Each row is a point. Two turns around zero, p and q, are shown by what they do to some points. Write where each new point lands after one turn and then the other. Backwards means that the second turn is done in reverse. Each puzzle has new turns, and all numbers are rounded.
In the rows, 128 means zero.

Turn p:
[164 136] -> [163 117]
[152 117] -> [144 107]
[124 155] -> [138 153]
[ 84 159] -> [105 177]
[115  72] -> [89 86]
Turn q:
[ 81 177] -> [82 78]
[149 100] -> [155 151]
[129 101] -> [155 131]
[153 135] -> [119 153]
Where do these land?
p, then q backwards: [159 143] -> [124  94]
p, then q: [ 77 159] -> [78 96]
p, then q: [117 120] -> [130 115]
p, then q: [158  91] -> [174 139]

Turn p:
[149 132  91] -> [ 88 115 121]
[ 88 118 201] -> [206 154 143]
[134 161 151] -> [153  96 129]
[143  79 112] -> [ 95 162 154]
[139 165 106] -> [113  92 106]
[115 113 107] -> [113 149 115]
Turn q:
[ 81 126 184] -> [177  75 116]
[178 158  90] -> [ 64 152 140]
[128 132 101] -> [115 148 114]
[137 119 161] -> [142 108 154]
[116 106 104] -> [142 157 116]
Where do these land?
p, then q: [136 140 168] -> [129 126 170]
q, then p: [ 95 169 121] -> [ 90 158 105]
p, then q: [124  82 111] -> [114  92  97]
p, then q: [137 173 144] -> [146 161 158]
q, then p: [147  76  96] -> [153  69 123]

Turn p:
[ 92 171  79  87] -> [159  50 125 140]
[111 126 148 175] -> [ 98 147 167 139]
[149 140 170 108] -> [120 149  91 157]
[115  81 116 130] -> [110 127 132  81]
[154 108 139 179] -> [124 180 159 119]
[148 142 116  88] -> [159 115  93 132]
Turn q:
[137 137 138  74] -> [119  84 161 136]
[ 77 148 148 154] -> [170 117  82 118]
[194 115 151 161] -> [132 183 159 174]
[111 102  74 160] -> [ 97 164  98  86]
[108 116 124  82] -> [122  91 149  99]
[141 151 133 137] -> [127 128 119 155]
Where do these land?
q, then p: [151 114 187 117] -> [122 188 120 152]
p, then q backwards: [117 166  78 123] -> [113 140 179  94]
q, then p: [ 86 164  92 116] -> [133  95 132  70]
p, then q: [153 112 171 162] -> [138  98  82 155]
p, then q: [116 149 109 131] -> [141 149 146 128]
p, then q: [175  87 161 122] -> [ 89  85  93 148]
q, then p backwards: [ 98 104  98 124] -> [122  82 119 117]

Turn p:
[ 81 179 134 114 126 144] -> [113 175  84 121 145 153]
[123 122 179  87 116 117] -> [ 85 122 140  99 109 165]
[121 128  96 132 150  96] -> [163 152 149 116 134 114]
[192 102 125 120 118 195] -> [140  46  94 154 100 129]
[151 168 105 134 117  87] -> [135 141 121  85 139  80]
[102 155 157 137 150 106] -> [106 178 132 124 113 127]
[123  85 107 174 108 128] -> [135 108 160 169 163 107]
[ 99  71 108 150 140 153] -> [154 119 157 185 146 152]
[160 141 140 105 126 125] -> [121 111 116  99 105 124]
Turn q:
[143 108 139 144 128 143] -> [136 122 127 130 161 132]
[106 225 116 135 141  98] -> [ 59 160 164 102  73 108]
[ 98 146 110 102 128 106] -> [124 129 122 122  77 126]
[103 122 126 112 153 197] -> [105 122  56 120 148 118]
[166 101 126 117 132 117] -> [150 117 139 167 141 123]
[135 113 167 108 141  99] -> [164 120 143 127 125  88]
[147 104 135 113  65 142] -> [174 169 118 143 145 159]
[127 105 106 192 135 121] -> [113  87 155 114 154 169]
Where do these land?
p, then q backwards: [104 138 131 163 151 141] -> [160 142 122  96 114 139]
p, then q backwards: [143 101 196 169 149 106] -> [152 190  97 120 155  82]
p, then q backwards: [110 114  77 105  85 127] -> [135  79 155 170 122 150]
q, then p: [138 161 132 157 132 178] -> [151 184 116 132 127 155]
q, then p: [145 128  93 102 100 106] -> [100 112 102 153 143  98]
q, then p backwards: [112 146  75 101  75  92] -> [113 115 166 101 201 144]
q, then p: [123 146 162 124 169 107] -> [112 139 173  93 130 132]
p, then q backwards: [131 100 158 103 117 158] -> [118 116  77 148 137 123]
q, then p backwards: [147 117 129 128 175 138] -> [148 120 125 158  94 142]

Turn p:
[118 107 132 122 137 138 115 101 112] -> [130 137 126 126 148 161 126 126 110]
[146 149  99 144 136 174 117 142 128] -> [118 106 140 146 139 119 159  82 138]
[144 143 164 106 135 109 139 157 109] -> [134 108 165 126 105 112 102 152 113]
[154 141 105 114 116 134 131 107 151] -> [112 125 109  98 124 112 138 101 121]
[155 135 195 207 123 136 124 111 130] -> [216 123 155 104 168 113 138 133 156]
[104 149 137 104 120 125 126 152 133] -> [ 96 123 147 129 117 125 118 148 146]
[116 144 101 124 119 105 113 113 113] -> [112 165 127 130 121 130 110 108 131]
[115 135 119 108 109 121 152 137 110] -> [115 127 130 128  89 142 115 129 136]
[118 112 124 130 153 118 142 112 140] -> [133 123  96 136 142 132 112 136 121]
[109  66 104 121 131 120 120 148 153] -> [113 143  87 159 127 135 162 165 110]
Turn q:
[102 142 112 144 110 152  84 110 136] -> [159 108  99 121 158 109 157 144 130]
[118 115 137  92 145  99 176 151 137] -> [ 92 150 127 163  91 137  94 128 130]
[114 116 133 156 118 115 108  99 155] -> [157  99 135 146 134 107 141 124 154]
[124 123 101 148 165 172 119 137 109] -> [125 121 114 129 168 147 142 104  83]
[130 159  91 162 115 128 111 121  98] -> [119  93 134  96 170 131 138 153 122]
[130 130 120 157 124 134  89 149 104] -> [151 110 117  99 161 153 123 126 129]
[117 125 148 133 103 131 135 112 112] -> [124 111 121 112 104 126 146 125 142]
[143 117 156  76 137  94 142 112 136] -> [106 174 141 141 100 113 118 117 165]
[133 146 175 105 133 107 149 125 159] -> [127 149 136 132  87  88  98 119 140]
[140 117 122 104 120 134 146 149 140] -> [128 154 132 140 108 144 124 143 115]
[157 118 114 131 139 143 149 142 124] -> [122 139 152 129 128 150 128 123  98]
Where do these land?
q, then p: [106 173 145 112 133 112 132 117 138] -> [107 172 120 140 119 106 115 145 128]
q, then p backwards: [142 110 135 106 111 153 114 118 127] -> [135 107 120 147  93 129 117 123 126]
p, then q: [108 104 114 112 116  96 131 117 119] -> [130 121 108 103 144 129 129 161 110]
q, then p: [108 103 139 159 150  99 131 113  71] -> [113 125  79 117 171 172 142 144 127]
q, then p backwards: [123 123 134 111 112 134 157 134 145] -> [128 113 117 116 116 109 138 152 115]
p, then q backwards: [116 121 128 138 113 135 131 109 149] -> [121 127 128 117 117 130 103 127 107]
q, then p: [110 107 106 118 171 145 137 155 137] -> [148 139 137 156 151 146 125  84 143]
q, then p: [138 147  85 127 110 121 114 119 133] -> [128 100 138 160 123 109 119 151 125]
q, then p: [110 158 144 141 107 138 144 137 123] -> [113 152 129 134  98 139 141 140 109]
q, then p backwards: [122 108 146 141 131 143 119 167 141] -> [135 111 125 141 139 121 156 105  97]
p, then q: [225 154 132 143 154 133  97 121 126] -> [ 70 142 168 109 125 124 130  83 195]
